Each row is a point. Before rounding, the points of a table are all equally far from one centre. They may lie mostly on one side of it. Write the centre, to within rounding.

Points (9 x 2):
[[-3.6  0.9]
 [-3.5 -2.2]
 [-2.9 -2.6]
 [-4.1 -1.3]
 [-0.3  0.4]
 [-4.0 -1.6]
 [-3.9  0.5]
 [-3.4 -2.3]
 [-3.2 -2.4]]
Centre: [-2.2 -0.6]

Points, 10 rows:
[[ 3.8 -1.7 -2.5  3.1]
 [ 1.1 -4.0 -2.0  0.8]
 [ 3.3 -3.4  0.3  1.7]
 [ 3.6 -2.5 -2.3  2.5]
 [ 3.2 -2.6 -2.4  3.1]
 [ 3.3 -3.2  0.6  2.9]
 [ 2.5 -3.9 -0.4  2.4]
 [ 2.8 -3.3 -2.2  1.8]
 [ 1.9 -2.3 -0.7  5.5]
 [-0.1 -3.8  0.9  4.0]]
Centre: [ 0.2  0.4 -0.3  1.8]

Points:
[[ 1.3  0.9  5.0  0.6  1.3  0.3  4.2 -3.3]
 [ 1.1 -1.6  4.7  0.1  2.5  1.4  2.3  0.7]
 [ 2.7  0.1  5.4  0.8  2.8  0.3  3.9  0.1]
 [ 0.0 -1.0  3.6 -1.8 -0.2 -0.7  0.8 -3.5]
 [ 2.7  2.0  5.7 -2.8  1.7 -0.1  4.7  0.1]
 [ 2.9  0.8  4.5 -0.8 -0.8  0.7  4.6 -4.4]
 [ 0.4 -2.1  0.3 -0.7 -1.7 -2.0  6.3 -1.5]
 [ 1.3  2.2  4.3 -1.0  3.4  1.3  5.6 -2.7]
 [ 1.6 -2.9  3.9 -1.5  2.6  1.4  2.7 -0.2]
 [ 0.2 -0.7  4.2 -3.0  2.7 -0.5  3.1 -1.6]
 [ 2.0  4.7  3.8  0.6  0.9 -0.4  4.9 -4.1]
 [ 0.0 -0.9  4.4 -0.3 -1.3  0.0  4.2 -1.6]
 [ 0.5  0.5  3.3  0.7  0.2 -1.0  6.7 -2.2]]
Centre: [ 2.9  2.1 -0.9 -0.9  0.5  0.7  2.3 -0.2]

Points (15 x 11):
[[-1.9 -1.5  0.6 -0.9 -0.4  1.3 -2.8  6.8 -1.7  0.2 -3.6]
 [ 1.8 -1.4  0.2 -1.9  2.6  0.7 -0.3  6.2 -2.0  3.6 -3.0]
 [ 1.4 -0.3 -0.3 -1.5 -1.5 -1.4 -1.3  4.5 -3.2  0.7 -5.5]
 [-1.1  1.0  3.4 -2.3 -0.6  0.4 -0.8  6.2 -2.5 -2.5 -4.1]
 [-0.7  2.0  1.2 -1.9 -1.8 -1.8  0.3  6.0 -1.9 -0.2 -6.8]
 [ 0.9  1.4  0.4 -2.1  1.1  0.8 -2.7  4.7 -1.8  1.8 -4.6]
 [-2.8 -2.3  0.5 -2.6  2.6  2.8  0.3  2.5 -2.4  0.5 -3.1]
 [ 1.9  1.8  1.3 -2.5  0.1 -0.6 -2.7  7.7 -0.1  1.7 -2.8]
 [-2.4  1.6 -1.8 -0.7  2.7 -1.2  2.8  7.2 -2.2  2.9 -3.7]
 [ 5.4 -0.4  1.2 -1.2 -2.3  1.5 -0.6  4.9  0.4 -0.1 -2.9]
 [-0.3 -1.0  1.6 -1.9  0.0  0.0 -2.2  4.3 -1.1  4.3 -4.7]
 [ 1.8  1.6 -2.7 -4.4  2.2 -2.5  3.5  3.8 -0.5  3.2 -2.9]
 [ 3.0  0.7  0.9 -1.0  1.3  0.9 -0.3  3.5 -1.9  1.7 -5.9]
 [ 3.4  1.0  0.6 -0.2 -0.1  1.1 -2.0  6.2 -2.1 -0.8 -2.4]
 [ 2.7 -3.3  1.8 -3.8  1.9  1.5  1.2  4.2 -1.6  2.2 -1.2]]
Centre: [-0.5  0.2  0.7 -0.5 -0.1 -0.9  2.0  3.7  1.5  0.2 -1.4]

Points:
[[ 2.5 -1.6 -0.1  2.1  4.4 -2.2 -5.0 -4.2  1.4 -0.2 -0.2 -1.1]
 [ 3.3  1.9  3.8  1.3  3.6 -3.0 -1.6  1.6  2.1 -1.3 -1.8 -6.4]
 [-2.5  0.1 -2.7  2.3  6.3 -2.2 -2.0  1.5  1.4 -0.1 -0.9 -3.7]
 [-3.5  2.5 -0.2  2.5 -0.2 -3.0 -0.3 -1.0  1.6  2.2 -0.4 -3.4]
 [ 5.0  3.6 -1.8  3.4  2.3 -2.4 -3.6  0.6  2.0  0.3 -1.5 -2.5]
 [-0.1  1.7  0.1  1.3  6.0 -3.9 -1.6  0.0 -0.1 -2.3 -1.9 -5.7]
 [ 0.9  2.0  0.5 -0.9  4.1 -4.5 -4.5  1.1 -1.2  2.2 -1.3 -2.2]
 [ 3.9  2.8 -1.7  4.9  3.1 -2.8  0.0  1.9 -0.5 -2.4 -0.8 -1.6]
 [ 3.4  4.3 -0.4  0.5  2.3 -2.4 -2.7  0.5  1.4  0.9  2.0 -3.6]
 [-0.3 -2.1 -3.5 -0.7  4.1 -2.0 -4.5  0.0 -0.2  1.3 -1.6 -4.5]
 [ 1.3  3.2  2.6  2.5  2.4 -3.6  0.3  0.8 -2.0  1.9 -3.2 -3.6]
 [-1.2  4.6 -1.4  3.6  4.9 -1.2 -1.6  1.1 -0.4  1.4 -0.1 -3.0]
 [ 4.0  1.9  1.0  1.5  2.5 -0.1 -2.7  0.4  0.9  4.9 -0.8 -3.7]
 [ 3.1  0.6  2.2  0.2  4.2 -3.5 -0.9  2.4 -2.4  2.0  0.5 -1.9]
 [ 1.9  2.6 -0.7 -0.7  4.2 -0.7 -4.3  0.9 -1.5  0.1  1.5 -6.2]
 [-0.4  1.4  1.8  3.4  4.1 -1.7 -6.6  2.0  1.9  0.7 -2.4 -6.2]
 [ 1.1  2.3 -2.8  5.0  3.0 -0.2 -3.0  0.7 -0.7  3.6 -2.3 -2.8]
 [ 1.9  1.1 -2.4  3.2  4.8 -0.3 -1.8 -1.4  0.3  2.8 -0.6 -4.7]
 [ 1.3  4.0 -0.1  2.9  2.0 -0.8 -7.1  1.0  0.1  2.0 -3.6 -3.7]]
Centre: [ 0.3 -0.2  1.0  1.7  1.0  0.4 -2.6  1.0  0.2 -1.4 -1.3 -2.1]

Points, 24 rows:
[[ 3.8  4.5  2.6  1.7 -3.4  1.8  0.4 -0.8  2.0  0.3 -0.4 -2.5  1.6  3.6
   0.1 -3.5  1.6  1.0]
 [ 4.0  3.5  3.6  0.0 -2.2  0.6  2.3  1.0  1.0  0.5  2.4  0.2  4.4  4.3
   2.6 -0.1  0.0  2.7]
 [ 0.8  5.7  2.2  2.7 -3.1 -0.6 -1.7  0.9  0.5  0.4 -2.6 -0.6  1.8  3.4
   4.3 -3.1  0.8  4.1]
 [ 6.1  1.5  2.9  1.0 -3.2  1.1  2.6 -1.1  0.3 -1.5 -0.1 -0.8  3.1  5.2
   4.1 -3.0  3.6  2.2]
 [ 3.9  3.5  1.8  4.6 -4.3  0.0 -1.3 -2.0  0.1  0.4 -1.5  0.6  2.5  5.3
   4.0 -3.1 -0.5  0.7]
 [ 0.2  3.5  4.2  0.7 -3.3 -0.5 -3.8  1.3 -0.6  2.3  1.1  0.5  2.5  5.0
   1.1 -1.8  1.3  2.2]
 [ 0.6  0.7  4.9  4.4 -2.7 -1.5 -1.3 -1.5  2.2  1.3 -3.1 -0.4  2.4  4.3
   1.8 -2.1  0.7  4.8]
 [ 0.6  3.5  4.1  0.8 -4.0  1.0 -1.3 -1.2  1.3  3.2  0.2 -0.4  2.3  3.1
   6.5 -4.7  2.1  2.9]
 [ 6.4 -0.1  3.8  2.2 -4.2  1.5 -0.7 -0.2  0.8  0.6 -1.9 -2.5  0.9 -0.6
   4.7 -2.7  0.4  1.0]
 [ 3.0  3.9  2.8  0.3 -4.1  0.5 -1.3 -1.1  3.7  1.8 -2.3 -0.1  1.8  4.7
  -0.3  0.0  1.5  0.6]
 [ 2.9  0.6  4.4  3.2 -2.6 -0.4 -1.8  0.3  2.0 -1.3 -0.4 -4.7  1.7  4.2
   2.2 -0.6  1.4  1.8]
 [ 2.6  3.8  4.4  1.7 -3.1  2.0 -1.3 -2.0  1.9  0.1  0.7 -1.1 -0.5  5.2
   2.1 -1.6  4.2  0.4]
 [ 3.4  4.5  3.2  2.3 -4.8  3.7 -0.9 -0.5 -0.9  1.8 -0.1 -0.6  4.4  4.7
   2.2 -1.3  1.5  0.2]
 [ 0.9  2.7  4.1  3.7 -4.4 -2.4 -0.6 -2.9 -0.1 -0.1 -2.3 -0.3  1.9  6.4
   3.4 -2.8  1.1  2.9]
 [ 3.0  0.2  1.1  1.0 -3.3 -0.5 -1.7  2.0  1.1 -2.5  2.6 -3.0  3.4  3.6
   2.7 -0.2  1.1  3.0]
 [ 3.2  1.5 -1.6  2.7 -3.9  1.4 -1.1 -0.4  0.8  3.0  0.5 -0.2  2.9  7.9
   3.7  1.5  2.0  3.5]
 [ 1.2  4.9 -0.9  2.0 -4.9  0.3 -0.6 -2.2  1.2  0.4 -0.9 -3.5  0.1  4.6
   5.1 -3.1  3.0  2.4]
 [ 2.5  1.6  0.1  2.9 -2.5  0.4 -1.3  2.1  2.0  0.5 -0.4 -2.4  4.3  5.3
   6.9 -2.6 -0.3  1.4]
 [ 2.8  3.3  3.3  4.0 -4.5  0.1  0.8 -3.5  0.8  1.3 -0.2 -1.7  2.8  6.3
   4.2  0.3  0.2  2.0]
 [ 2.7  2.5  3.4  4.5 -4.2  1.2 -0.2 -0.4  2.2 -0.7 -1.3 -2.2  1.9  4.2
   4.2 -1.7  3.8  1.1]
 [ 1.0  4.7  5.2  0.6 -1.7  2.4  1.2  1.0  0.5  1.9  0.9 -2.9  0.5  4.7
   0.7 -3.1  0.4  1.7]
 [ 2.1  4.3  2.5  1.9 -5.5 -0.7 -3.0  0.4 -1.9 -0.1  0.1 -0.8 -0.9  4.4
   3.4 -1.8  0.2  3.2]
 [ 4.6  0.2  2.0  1.1 -4.7  1.8 -1.1  0.2  1.6 -2.3 -2.9 -4.0  3.3  1.4
   0.8  0.4  2.2  1.0]
 [ 3.2  4.1  4.3  2.6 -2.0 -1.4 -1.4 -0.9  1.4 -0.1 -2.1 -1.2  3.8  4.1
   4.0 -0.5 -0.8  2.8]]
Centre: [-0.1 -1.0  0.4 -0.2 -0.7  1.4  0.9 -1.5 -1.9  1.2 -1.9 -0.3  0.7  2.5
  3.3 -0.4  0.8  0.8]
